Each row is a point. Two turns around zero, p and q, are shown by what they do to some points. Write where each new point lands after one turn and then the other. Backwards means that the second turn is done in reverse. Each puzzle has new turns, and all numbers are rounded.
In the rows, zero is written as 128.

Turn p:
105  146 => 108  106
167  125 => 134  167
112  112 => 143  111
Turn q:
145  143 => 115  146
139  88 => 169  135
111  120 => 134  110
116  161 => 94  119
Where do these land?
p, then q: 174  105 => 87  158
q, then p: 108  110 => 151  142
q, then p: 116  147 => 137  107
p, then q: 128  154 => 124  102
q, then p: 114  124 => 142  130

Turn p:
69  145  129 => 69  132  145
152  144  103 => 138  139  93
149  136  145 => 149  145  134
138  136  145 => 139  143  138
135  97  141 => 147  105  145
126  109  105 => 126  102  113
Turn q:
122  129  160 => 100  141  140
147  124  146 => 117  120  151
108  163  140 => 128  170  130
118  106  77 => 156  101  87
145  117  117 => 137  107  132
Where do these land?
q, then p backwards: 110  128  180 => 85  161  133
q, then p backwards: 116  123  103 => 148  125  109
p, then q backwards: 155  123  112 => 119  127  97
q, then p: 128  131  94 => 153  122  105
q, then p: 133  150  168 => 110  159  157
q, then p: 125  113  110 => 134  109  115

Turn p:
87  109  133  107 => 108  137  170  112
139  149  156  122 => 155  153  124  135
141  145  124  153 => 133  122  108  153
125  78  114  145 => 121  78  146  115
147  158  114  114 => 124  149  94  125
Turn q:
123  132  108  150 => 113  123  133  154
109  156  161  91 => 133  159  152  83
152  138  121  154 => 142  109  141  154
91  97  165  108 => 103  124  110  72
149  107  105  151 => 132  106  108  160
131  150  118  110 => 138  155  137  133
141  116  118  133 => 135  120  115  140
Where do these land?
q, then p: 158  132  119  166 => 151  86  136  138
q, then p: 125  170  145  113 => 161  162  127  130
q, then p backwards: 151  115  110  139 => 143  137  129  157
q, then p: 86  143  150  124 => 125  167  158  120
q, then p: 114  119  106  101 => 101  144  110  142
q, then p backwards: 134  89  138  126 => 161  120  106  129

Turn p:
118  150  133  133  142  105 => 135  134  132  103  148  113
117  151  119  133  127  137 => 121  139  137  114  139  144
147  117  152  98  161  145 => 141  91  86  127  129  137
132  150  129  125  112  104 => 146  150  136  110  122  119
129  139  135  156  124  119 => 141  136  150  132  146  123
119  96  164  91  148  149 => 125  68  104  123  108  130
132  63  73  131  109  138 => 76  144  118  187  96  115
132  159  120  157  100  127 => 142  162  160  128  137  143
Turn q:
129  130  154  145  151  111 => 142  100  141  150  141  126
152  100  113  145  114  112 => 127  99  112  97  118  113
131  147  155  103  138  88 => 159  132  158  150  127  95
107  142  149  141  123  153 => 114  130  140  150  120  160
126  93  90  143  144  153 => 101  121  97  99  159  141
160  140  88  112  137  161 => 147  161  84  106  137  144
147  110  102  139  121  123 => 125  115  103  103  126  119
90  159  144  117  98  98 => 111  144  155  165  94  101
110  131  157  107  126  153 => 125  149  162  133  130  153
Where do these land?
q, then p: 105  123  150  116  131  121 => 144  105  143  120  139  121
q, then p: 118  150  134  145  91  115 => 128  141  169  138  107  125
q, then p: 177  131  125  105  117  121 => 157  154  98  131  102  133
p, then q: 82  148  133  131  130  111 => 137  148  172  132  141  113
p, then q: 138  113  117  129  108  162 => 105  120  120  131  112  161
q, then p: 86  83  154  152  142  111 => 110  66  141  127  134  95
q, then p: 163  150  120  129  152  148 => 129  152  99  151  141  153
p, then q: 156  126  91  117  154  135 => 110  142  83  146  139  124

Turn p:
138  124  126  107  107  118  75  137 => 172  152  137  134  122  121  102  153
133  137  152  121  106  120  123  111 => 141  145  155  129  145  130  137  123
136  131  113  124  106  126  147  95 => 118  143  154  117  106  131  148  113
126  146  125  116  139  116  147  138 => 131  128  108  112  134  129  133  106
141  123  135  119  225  131  135  137 => 131  66  87  153  128  154  95  85
108  113  130  122  145  121  137  125 => 122  103  130  117  131  117  118  119
139  117  129  145  108  119  146  140 => 129  123  127  120  128  129  161  146
107  137  114  179  102  139  122  139 => 96  148  117  146  130  98  148  160
123  124  129  119  115  162  120  130 => 112  142  136  124  130  144  109  147
Turn q:
157  122  102  110  165  126  111  125 => 146  128  111  81  123  105  116  135
99  126  119  167  127  132  126  112 => 112  126  142  148  147  134  90  122
143  174  131  123  136  138  124  136 => 138  163  135  107  115  150  134  119
128  126  125  121  150  103  111  107 => 122  134  138  112  123  91  118  125
107  110  100  133  115  151  116  127 => 131  106  118  143  119  140  94  145
112  131  177  126  110  141  139  122 => 113  113  154  150  118  146  155  105
144  124  144  98  120  119  168  150 => 117  128  105  126  130  134  182  135
174  128  115  142  97  107  128  97 => 156  149  95  151  134  100  126  93
103  111  146  154  148  127  134  157 => 116  110  158  126  164  140  131  148
132  128  131  117  82  126  109  153 => 159  132  128  163  109  135  145  148
110  128  118  117  158  137  141  122 => 99  120  125  102  125  132  118  135
Where do these land?
p, then q backwards: 128  141  97  147  102  142  114  105 => 107  162  129  108  113  100  123  120
q, then p: 107  109  141  120  166  117  124  91 => 150  109  160  109  144  93  111  122
q, then p backwards: 99  116  145  139  151  121  108  159 => 118  89  157  129  102  136  124  118
q, then p backwards: 163  123  108  105  105  156  121  156 => 173  121  115  118  133  110  123  168
p, then q: 136  141  110  148  126  124  132  150 => 121  146  104  135  137  136  119  143
p, then q: 116  116  124  146  144  105  143  141 => 116  116  107  134  143  104  129  143
q, then p: 165  145  116  156  96  108  123  125 => 131  145  111  168  108  134  151  99
q, then p backwards: 114  105  152  116  123  146  141  146 => 145  100  141  148  136  131  152  127
q, then p: 143  138  146  113  151  146  136  112 => 123  134  159  104  123  137  118  112
p, then q: 109  146  142  90  116  114  138  95 => 115  133  147  111  96  106  143  92

Turn p:
135  101  106  121  107  117  128  117  150 => 130  130  113  150  117  119  135  143  164
105  136  111  86  161  99  137  102  129 => 79  118  122  114  129  98  159  153  119
114  165  118  159  153  110  143  161  119 => 124  166  131  120  116  116  136  96  82
152  112  155  134  109  121  144  105  103 => 130  89  112  135  104  150  104  128  126
155  110  103  124  156  155  99  109  151 => 133  111  127  128  161  126  163  106  170
133  141  119  112  97  157  129  97  129 => 100  122  141  146  143  154  110  136  155
147  161  121  113  129  145  141  172  126 => 123  171  118  95  139  154  121  116  124
93  91  146  153  113  159  124  128  142 => 173  120  163  158  130  139  135  152  127
96  151  131  132  146  107  90  171  97 => 142  152  125  109  159  87  110  124  78
158  94  147  135  135  118  144  99  127 => 136  82  112  130  99  139  138  123  141
152  152  107  127  130  141  146  153  118 => 116  159  109  118  134  154  128  106  124
98  121  173  140  100  106  112  122  146 => 151  115  163  131  101  100  96  152  127
Turn q:
128  119  132  144  171  118  145  134  117 => 120  111  120  154  154  114  110  109  138
117  156  121  117  120  121  147  115  94 => 102  140  103  118  132  124  133  150  156
131  133  107  134  85  149  146  137  131 => 152  126  111  113  127  158  150  155  128
108  109  149  125  176  148  149  95  124 => 85  91  143  144  138  135  127  95  150
110  115  130  153  155  165  122  122  80 => 86  132  115  142  173  153  138  105  117
174  121  187  131  104  93  112  153  175 => 161  114  159  161  80  95  108  160  78
124  107  148  98  141  126  110  158  165 => 142  113  164  114  113  128  86  117  106
111  163  97  128  125  122  110  123  145 => 146  169  132  119  117  135  129  120  157
161  128  106  120  104  138  118  127  124 => 147  136  136  108  140  121  156  148  117
116  129  103  128  99  100  121  117  126 => 141  146  100  107  106  117  141  123  132
Where do these land?
q, then p backwards: 159  110  105  154  152  145  138  146  116 => 120  109  113  135  144  159  90  129  104
q, then p: 151  117  125  133  136  48  123  111  139 => 110  125  89  148  81  81  103  118  143
p, then q: 154  146  123  149  149  136  114  139  123 => 107  124  143  124  125  112  155  118  151
p, then q: 129  126  152  139  158  92  135  129  151 => 125  109  108  103  99  105  136  154  123
p, then q: 137  144  107  135  133  145  158  103  142 => 116  115  121  141  109  169  138  124  143
q, then p: 111  128  133  131  134  132  126  118  105 => 116  134  143  141  136  121  140  136  117
p, then q backwards: 132  133  191  105  117  144  145  117  126 => 116  120  144  80  111  156  145  150  153
q, then p: 90  133  105  111  84  143  121  157  112 => 102  155  121  113  183  151  125  140  142
q, then p: 110  133  123  64  141  151  112  124  146 => 128  110  158  87  142  124  110  173  145
q, then p backwards: 106  110  115  158  77  144  109  135  120 => 140  118  121  136  150  136  174  166  101
